Each point is reached from the start by the listed moves, each made once or not at all, plus a little noise. Say if it took an odd or an even number of moves. Then give how often each move was made.

Moves:
(1): [4.5 1.7 2.9]
(2): [-4.2  3.2  3.3]
Start: [-1.9  0.9  2.3]
Points:
[2.6 2.4 5.7] => odd (1, 0)
[-1.6  5.9  8.7] => even (1, 1)

Moves:
(1): [ 7.0  0.0  2.6 -0.6 -2.3 -1.1]
(2): [-1.0  5.2  3.0 -5.1  2.9  1.8]
(3): [-0.9 -3.4  4.7  0.7  1.5  0.8]
(4): [-1.6  4.6  2.5  6.2 -1.2 -3.2]
(5): [ 2.9 -0.1 -2.7  3.0  5.0  4.2]
(6): [ 1.1  0.3  1.1  1.3 -4.3  5.3]
Start: [ 0.5 -2.6 -3.7  4.5  2.7 -0.7]
Points:
[-0.2  3.8  3.7  9.5 10.8  2.9] => even (0, 1, 1, 1, 1, 0)
[-0.4 -0.5  5.2  1.5  2.8  7.0] => odd (0, 1, 1, 0, 0, 1)
[ 1.6 -0.9  1.1  3.2 12.0  6.0] => odd (0, 1, 1, 0, 1, 0)

Moves:
(1): [ 5.4  0.5  3.6  0.9  1.2 -0.4  0.0  0.6  0.7 -1.5 -0.7  1.1  0.3]
(2): [-2.0  6.4  0.0  0.3  2.4 -2.3 -0.6 -1.3  0.8 -2.0 -1.7  0.9  4.0]
(3): [-3.4  0.8  3.3  1.6 -2.3 -1.7 -1.7 -0.1 -1.2 -1.9  2.5  2.1 -1.8]
(4): [ 1.4  0.0 -0.3  3.7 -0.4 -1.1  0.3 -0.5 -3.8  3.0 -1.8  1.9  2.2]
(5): [-3.1 -3.0  0.3  2.0  4.4 -5.1  1.1 -2.9  2.2 -3.6 -2.0  1.2 -1.2]
(6): [-0.9  2.1  0.5  2.4  2.4  4.9  2.1  1.0 -0.8 -1.7  0.0  0.9 -2.0]
(7): [ 1.0  2.2 -1.0 -1.6 -0.3 -2.2  7.1  1.4  2.3  0.7  2.6  2.5  0.2]
(8): [ 0.0  1.7 -0.5 -1.2  1.8 -1.2 -1.3  5.0  1.0  3.0 -0.9 -0.4 -2.3]
(9): [-0.4  0.5 -0.7  4.2  0.0  0.3 -1.6 -0.2  4.7  2.0  1.1 -2.3  0.8]
(10): [-0.5  1.2  1.5 -1.2  2.6  0.1 -0.6 -3.8  1.2  3.4 -0.2  0.8 -1.6]
(11): [ 1.1 -1.2 -2.9  0.7  0.8 -1.1 -1.2  0.1  0.4 -0.4  6.2  0.7  1.3]
Start: [-3.4  0.9  0.5 -3.1  0.4  2.2 -0.2 -2.5  2.2 -3.0  4.5  0.4 -0.3]
Points:
[-1.5  5.8 -1.7  2.0  1.0 -2.3  4.2  3.1  6.9  5.4  5.1  2.2  0.9] => even (0, 0, 0, 1, 0, 0, 1, 1, 1, 0, 0)
[-2.1  8.6  4.1  5.1 10.2 -8.8  5.6 -9.1 10.5 -0.9  2.3  6.2  4.7] => odd (1, 1, 0, 1, 1, 0, 1, 0, 1, 1, 0)
[-12.0   7.8   3.4  11.0   7.2  -2.9  -0.5  -6.1   4.1  -7.5   2.7   5.0
   2.2] => even (0, 1, 1, 1, 1, 1, 0, 0, 1, 0, 0)
[-8.4  0.9  1.9 -1.4  5.8 -7.9  4.2 -7.6  7.4 -4.6 13.7  7.6 -3.4] => odd (0, 0, 1, 0, 1, 0, 1, 0, 0, 1, 1)
[-2.7  8.4  4.9 -2.7 10.8 -7.8  6.9 -8.8  9.1 -5.7  2.4  6.9  1.4] => odd (1, 1, 0, 0, 1, 0, 1, 0, 0, 1, 0)
[-0.2  7.0  3.3 -0.5  4.0  0.4  4.6  5.5  4.3 -4.6 14.3  7.6 -4.5] => even (1, 0, 1, 0, 0, 1, 1, 1, 0, 0, 1)

Moves:
(1): [ 7.8  0.4 -0.5 -2.5  0.8  1.6 -1.1  1.5  2.1  3.4  0.4 -2.2 -0.9  0.6
  0.2  3.9  0.6 -2.4  3.7 -0.3]
(2): [-0.9  6.6 -3.0  0.9 -3.4  2.4  3.5  1.0  3.1 -1.5  0.1 -2.1  2.3  3.2
  1.6  1.9  0.9  3.2 -0.3 -1.8]
(3): [-4.3  0.4  2.7  4.3  0.0 -1.5  2.8 -0.6  1.4  2.6  0.1 -0.7  1.7 -3.2
 -3.2  0.0  1.6  0.0 -0.8  0.7]
(4): [-1.3 -0.6 -0.7  2.2 -3.3  2.7  2.1  0.6  0.5  0.1  1.8 -2.0 -2.9  2.3
 -0.1 -2.0 -1.7  0.1 -3.2 -0.9]
(5): [ 0.7 -3.1 -1.3  4.5  5.9 -1.1 -0.2  0.9  1.5 -0.1 -1.4 -4.7 -1.7  5.1
  2.2 -0.2  5.2  4.0 -0.1 -4.1]
(6): [-2.2 -0.1  1.8 -2.8  0.2  4.4 -0.5 -2.2  1.5  1.2 -2.7 -1.9  0.2 -1.2
 -1.0 -2.2  0.2  1.1 -1.4  1.2]
(7): [-1.9  0.3 -6.1 -2.9  0.2  4.4  6.2  3.2  2.0 -2.8 -0.6  1.2  0.2 -2.3
 -2.0  3.8 -3.6 -1.3  0.7  1.5]
(8): [-3.7 -1.8  0.8 -1.3  0.7 -1.1 -2.9  5.0  1.9 -1.0  4.0 -1.3  0.8 -1.5
  0.6  0.8 -3.5 -0.6 -1.9 -4.4]
(9): [ 0.4  0.5 -0.6 -1.8 -0.8 -1.1 -2.2  0.2  4.6  0.9  0.3  0.4  1.0 -0.6
  0.6 -1.8 -1.0  2.3 -1.6  0.6]
(10): [-0.7  4.4 -3.8  0.2  1.2 -0.1 -1.0  2.2  0.0  3.4 -1.9 -1.9 -1.0 -1.4
  2.9 -0.4 -0.9 -0.9  0.1  0.0]
(11): [-0.3  1.4 -4.5  2.0 -0.2  2.6  0.6 -2.4 -0.5 -0.4  1.5  0.3  1.1 -2.0
  1.1  1.4  1.0 -0.7 -1.8  3.0]
(12): [ 0.4  0.1  0.7  1.2  0.9  1.9 -1.0 -0.6  1.2  2.4 -1.3  4.7  2.1  2.4
 -1.5  0.1  2.4 -1.4 -1.9 -1.1]
(13): [-0.5 -0.5 -1.7  3.5 -0.6 -0.7 -3.1  0.6 -0.5  2.4 -1.0 -0.6  1.5  1.9
 -1.4  3.9 -3.2  3.0  1.0  0.0]
(14): [-0.9 -1.0 -1.1 -5.3 -3.1  0.2 -1.7  0.5 -0.1  3.1  4.7 -0.1 -2.3  5.4
 -0.2 -1.8  2.3 -0.7  3.1  2.6]
(15): [-0.8 -0.4  0.9 -1.3  3.3  0.3  4.2 -1.7 -1.3  1.6 -1.1  0.3  0.2  2.6
  5.3 -1.5  0.7  0.9 -0.7  3.6]
(16): [-2.9 -0.9 -1.1  0.2 -3.6 -2.0  2.7 -2.0  1.2  2.1 -2.0 -0.6 -1.9  0.9
  0.3  6.1  0.6 -1.1 -4.2  1.9]
(17): [ 1.2 -1.2 -3.3 -1.1 -6.0  0.2  0.0  3.6 -2.7 -1.4 -1.6 -0.6  5.2 -0.8
  1.5 -1.7  3.6  0.8 -3.9 -1.6]
(18): [-0.7 -0.8  2.0  0.4 -1.5  0.3 -0.4  1.6 -1.1  1.7  2.5  2.5 -4.3 -0.7
 -0.5  2.5  0.6  3.9 -0.1  1.6]
(19): [-0.5 -2.1  1.2  1.7 -7.1  0.8 -0.3  2.6 -1.5 -3.2 -1.2  2.7  0.4  0.8
  2.9 -0.3  0.7 -2.7  2.0  2.5]
(20): [ 1.5  1.2  2.4  3.7  2.5 -2.2 -1.5  4.6 -2.6 -4.8  0.6 -3.4 -1.9  1.5
  0.3 -0.2 -1.0 -3.5 -0.6  6.5]
Start: [ 2.1 -1.1 -3.0  1.1  2.9  2.8  3.0 -4.1  0.8  2.0  1.9 -0.6  1.1 -3.8
  0.8  2.1  4.7 -2.4 -1.6 -0.4]
Points:
[ -5.2  -4.4 -10.3   3.7  -5.3  10.0   2.1  18.4   5.1  -4.0   2.0 -10.0
  -2.3  -2.3   8.4   0.5   3.1   0.1 -11.6   2.0] => odd (0, 0, 0, 1, 1, 1, 1, 1, 1, 1, 0, 0, 0, 0, 0, 0, 1, 1, 1, 1)
[-3.7 -4.9 -8.9  4.1  7.9 -0.7  4.7  7.9  9.7 -3.4  2.6 -9.0 -2.3 -1.2
  2.9 10.5  1.1 -2.6 -9.1  1.8] => even (0, 0, 0, 0, 1, 0, 1, 1, 1, 0, 0, 0, 0, 0, 0, 1, 0, 0, 0, 1)
[ 4.0  1.4 -9.1  0.9 -6.3 11.1 -3.1 11.7 11.7  7.9 -1.3 -5.3  4.7  2.4
 10.5  5.1 13.6  5.4 -6.6 -7.9] => odd (1, 1, 0, 0, 1, 1, 0, 1, 1, 1, 0, 1, 0, 0, 0, 0, 1, 1, 1, 0)
[-11.2  -5.5  -2.0   3.3  -5.5  -2.1   0.3   1.1   4.0  12.9  10.3  -0.7
  -3.4  -0.3  -3.5  12.9   3.4   1.8  -4.6   1.4] => even (0, 0, 1, 0, 0, 0, 0, 1, 0, 0, 0, 0, 1, 1, 0, 1, 0, 1, 0, 0)
[  3.9   4.5 -20.4   7.6  -5.6  17.9   8.8  12.4   6.6   2.8  -2.4 -12.4
   0.9   5.1  13.9   9.0   7.0   5.3  -7.4  10.6] => odd (1, 1, 0, 1, 1, 1, 1, 0, 1, 1, 1, 0, 1, 0, 1, 0, 1, 1, 1, 1)
[-5.5 -5.7 -5.4 -3.7 -5.7 14.6  5.6  5.2 12.9 12.9  5.5 -0.1  3.0  3.2
  1.3  5.3  0.4 -4.2 -2.5  5.7] => even (1, 0, 1, 1, 0, 1, 1, 1, 1, 0, 0, 1, 1, 1, 1, 0, 0, 0, 1, 0)

Moves:
(1): [ 2.0 -0.1  2.2  1.1 -0.9 -1.1  1.0  1.8  1.1  0.5  0.0 -0.8  1.0 -2.0
 -0.3  0.2  1.2 -0.4 -0.8  0.8  1.3 -0.3  1.3 -2.8  0.0]
(2): [-2.8  1.7  0.9  2.7 -0.8 -1.5 -1.5 -3.8  3.0  0.6 -0.2  2.6  1.8  1.0
 -2.8 -0.6 -0.9  3.1 -2.8 -0.4  1.8 -0.2 -3.2 -1.8 -1.1]
(3): [ 0.3  0.5  2.8  2.9  0.0 -0.3  0.2 -0.5  4.7 -3.1 -0.8  0.6 -1.2  1.3
 -1.4 -0.6 -0.4  0.4 -0.6  0.1  0.1 -2.1  0.9 -0.6 -0.6]
(4): [ 0.8 -1.7 -0.4  1.0 -2.4  0.9 -0.4  2.9  2.0  2.5  2.9  0.0  2.3  1.9
  0.5  2.5 -0.7 -2.6  0.7 -2.8  1.5 -3.3 -1.8 -0.5 -3.0]
(5): [ 0.7  2.3 -4.0  2.4  0.8  0.1 -0.3  0.6  1.6 -1.8  0.5 -2.1 -1.6  2.9
  1.5  0.0  2.9 -1.4 -1.0 -2.1  3.3  1.2 -0.8 -0.1 -0.8]
(6): [-2.3  1.4 -0.9  0.5  3.2  5.7  4.0  1.8  0.8  0.2  1.3 -0.1  2.3 -1.3
 -1.6 -3.4 -3.0 -2.6  0.8 -1.6  2.6  1.7 -1.0 -2.1 -1.0]
(7): [ 1.3  0.2 -0.9  0.5 -1.6  0.5  3.2 -1.8 -1.1  0.7  1.7  1.0  1.2  0.0
 -0.5  0.3 -1.6 -0.7 -0.3 -0.9 -0.9 -0.4 -0.6  1.9 -2.1]
(8): [-1.4  1.2  0.8 -2.8  0.5  1.2 -1.7  2.8 -0.8  0.3  0.5 -0.4  1.5  1.2
  1.5  0.8  1.3  2.5 -6.1  1.2 -1.1 -1.1 -2.8  0.3 -0.6]
(9): [-2.1  0.6 -0.3 -1.0 -1.3 -1.2  0.9  0.3  0.5  0.6 -2.9  0.4 -0.7  0.9
 -1.0  0.4  1.2 -1.7 -2.5 -0.5 -1.4 -1.1  2.3 -0.3 -2.6]
(10): [-1.4  0.4 -1.4 -1.0 -0.5  0.5 -0.2 -1.7 -1.2  1.8  4.0  1.5 -0.3 -4.2
  2.1 -1.8  6.2  0.4  0.3 -0.3  0.2 -0.8  3.8  3.9 -2.3]
(11): [-0.6 -1.8 -0.2  0.3 -2.1 -2.0  0.1  0.5  0.7 -2.4  2.6  1.5 -1.0 -0.6
 -1.0 -2.3 -1.2 -0.1  0.0 -0.2  0.0  3.2  1.2 -0.1 -2.3]
(12): [ 3.3 -0.5 -1.1 -0.2  0.4 -3.3  0.2 -0.7 -0.7  0.6 -0.2  4.5 -3.3  0.4
  5.9 -0.2 -2.0  2.6 -1.4 -1.6  2.3  0.2 -1.7 -1.6 -0.5]
(13): [ 1.1 -1.6 -3.1 -0.3  4.2 -1.2 -0.8  1.2 -1.1 -2.0 -1.0  2.2  5.7  0.3
 -1.4 -1.3 -1.5 -0.7  1.6 -1.3  0.0 -1.6  2.1  0.5  0.7]
(14): [ 0.3  0.3  0.2 -0.3 -4.4  3.5 -2.4 -2.1 -0.8 -2.3 -1.1  2.0  0.6  0.5
 -0.9  2.2  2.8 -2.2  0.5 -1.7  2.2  1.4 -0.2  0.7 -1.3]
(15): [ 0.6  1.8 -0.3 -1.2 -0.7 -1.4  2.2 -2.5  2.4 -1.9 -0.9 -0.4  2.0  0.4
  3.0 -1.6  1.5 -1.3  2.5  1.0  0.0  0.6 -0.3 -0.4 -0.6]
(16): [-2.2 -0.6  1.7 -2.1 -0.5 -2.6  1.5  0.2 -1.7 -0.4  0.5 -0.3  0.3 -0.2
  1.1  0.8  1.5 -1.3  1.6 -4.0  0.3  0.0  0.4 -0.7 -0.7]
(17): [ 0.0 -5.6 -0.1 -1.3  0.7  1.0  1.4 -0.6  2.8 -1.1  0.0 -0.3 -0.3 -1.1
 -2.3  1.7  3.6 -2.2 -1.5  1.7  0.9  0.4 -2.4  0.6  1.0]
(18): [-2.3  1.1 -0.6 -2.6  2.6  0.0  0.4 -3.1  2.6 -0.9  1.4 -0.6  0.6  1.2
 -0.4  2.5 -0.1  0.4  0.3  1.9 -0.2 -1.5  1.0 -1.6  0.6]
(19): [-0.1  3.0 -0.4 -2.3 -2.4 -2.0 -0.5  2.2  0.0 -0.1  2.4  3.1 -1.3  3.4
 -5.0 -3.2  4.1  0.1  4.6  1.3 -0.2 -0.5 -1.4 -1.5 -2.1]
(20): [ 1.0  1.5  0.3  0.3  2.1  0.0 -1.1  1.8 -0.1 -1.6  1.4  1.2 -0.6 -1.4
  1.4  3.6  1.2 -1.2  1.5  2.5 -1.9  1.1 -0.1 -2.8 -1.5]
(21): [-0.2  1.0  4.4  0.1  0.6 -0.4 -0.8 -0.7 -3.1 -2.0 -1.6  4.5  2.2  2.2
  1.1  1.5 -0.5 -0.4  1.4  2.5  4.4 -0.4  0.8  1.9 -1.5]
(22): [-0.3  2.0 -1.9 -0.3  1.2 -1.6  3.4 -0.1  0.4  3.6 -1.6  5.0  0.3 -0.8
 -2.9  1.4  1.9  2.4 -0.4 -0.8 -0.6  5.1  0.2 -0.9  2.6]
(23): [-1.9 -0.1 -0.5  0.8  0.0  0.8  3.5  1.6  0.0 -0.9 -1.8 -0.4 -2.8  0.6
 -0.2 -0.5  0.2  3.5  1.5  0.9  0.9 -3.0  1.2  0.1 -1.2]
(24): [-0.3  3.7  0.1  0.8  0.5 -2.2  0.6  1.9  0.8 -2.5  0.8  0.2 -1.3 -2.6
 -1.4  1.3 -0.7 -1.2 -0.1  0.2  1.1 -0.9 -2.0  3.3  2.9]
Start: [-3.3 -0.1  0.0 -2.7  1.9  1.8  0.4  1.3 -0.6 -2.0  0.0  0.4 -0.4  2.5
 -1.6 -2.9 -0.2 -0.8 -0.7 -0.6 -1.0 -0.3  1.8 -2.0  0.5]
Points:
[ -1.2   8.4  -4.7  -3.7  -0.3  -7.8   5.6  -1.9  10.0 -11.6   5.2   9.7
  -6.2  11.2   0.9  -4.0   5.5  -3.5   2.3   0.9   0.2   0.4   2.3  -9.1
 -11.9] => even (0, 0, 1, 0, 1, 0, 1, 0, 1, 0, 1, 1, 0, 0, 1, 0, 0, 1, 1, 1, 0, 0, 0, 0)
[-5.7  9.5  1.9  4.2  4.1 -9.6  7.6  0.3  4.4 -7.5 -4.3 13.5  7.5  5.3
 -9.5  0.7  3.1 -2.7 -4.6 -6.9  8.4 -1.0  3.0 -1.5 -2.8] => odd (1, 1, 1, 0, 1, 0, 1, 0, 1, 0, 0, 0, 1, 0, 0, 1, 0, 0, 0, 0, 1, 1, 0, 1)
[-3.9  0.6 -5.0 -8.7 11.8  1.3  6.3  4.4  2.0 -0.7  9.0 21.5  7.3  3.2
 -4.5  0.4  9.1 -4.6  7.3  0.9  8.0  0.1  1.5 -6.3 -6.4] => odd (0, 0, 0, 1, 0, 1, 0, 0, 0, 1, 0, 1, 1, 0, 0, 0, 1, 1, 1, 1, 1, 1, 0, 0)
[ -4.8  -2.3   5.3  -1.0  -0.9  -5.6   3.6  -1.2  10.3  -8.2   7.2  10.5
   3.2  10.7   1.3   3.7   3.1  -1.0 -11.2  -4.3  12.8  -4.4  -5.9  -7.1
 -11.1] => odd (1, 1, 1, 1, 1, 0, 1, 1, 0, 0, 1, 1, 0, 0, 0, 1, 1, 1, 0, 0, 1, 0, 0, 0)
[-4.9  7.2 -4.6 -4.0  4.8 -7.5  0.5  7.3 -0.6 -4.7  6.1 11.2  0.0  4.5
  2.2 -5.2 14.1  6.6 -1.7 -3.6  6.0 -5.4  0.4 -8.9 -9.5] => odd (1, 1, 0, 0, 1, 0, 0, 1, 0, 1, 0, 1, 1, 0, 0, 1, 0, 0, 1, 1, 0, 0, 1, 0)
[ -6.8   9.2  -0.7  -5.0   2.1  -3.8  14.7   4.7   9.4 -10.6  -1.8  20.3
   4.8   3.3 -10.3  -1.5  10.3  -1.6  -2.8  -3.7   6.5  -1.0  -5.4 -10.2
  -8.3] => even (1, 1, 1, 0, 0, 1, 1, 1, 1, 0, 0, 1, 1, 1, 1, 1, 1, 0, 1, 1, 0, 1, 1, 1)
[-12.5  11.8  -2.9  -3.6   1.1   5.2   7.0   2.1   5.9 -11.9   7.4   4.2
  -5.0   4.0  -7.8  -5.6  13.6  -4.5   7.1  -5.9   9.3  -4.8   3.8  -0.7
  -6.0] => even (0, 0, 1, 0, 1, 1, 0, 0, 0, 1, 0, 0, 0, 1, 0, 1, 0, 1, 1, 0, 0, 0, 1, 1)
[ -3.8   8.3  -0.3  -5.0   7.1   2.5   9.2   9.5   7.4  -5.4   5.3   3.5
   1.3   1.1   6.4   2.3  -1.2  -1.2  -2.0   1.7   5.5  -6.6  -4.4 -10.3
  -4.2] => even (1, 0, 0, 1, 0, 1, 0, 1, 0, 0, 0, 1, 0, 0, 1, 0, 0, 1, 0, 1, 0, 0, 1, 1)
[-1.4 11.1 -0.6 -5.1  0.9 -3.9  2.7  7.4  1.6 -9.2  3.1 24.1  3.5  5.9
  0.7  1.4 13.4  1.9  4.9  0.5  8.1 -5.3  0.7  0.3 -8.5] => even (0, 0, 1, 1, 0, 0, 0, 1, 0, 1, 0, 1, 1, 1, 1, 0, 0, 0, 1, 1, 1, 1, 1, 1)
[  2.7  -1.3  -2.0  -5.8  -5.4  -7.3   4.5   4.2   1.9 -12.5   4.4  16.8
   6.1  10.0   0.4   1.8  12.0 -14.2   6.1  -5.8  10.6   0.3   0.6  -6.9
 -16.8] => odd (1, 0, 0, 1, 1, 0, 1, 0, 1, 0, 1, 1, 1, 1, 1, 1, 1, 0, 1, 1, 1, 0, 0, 0)
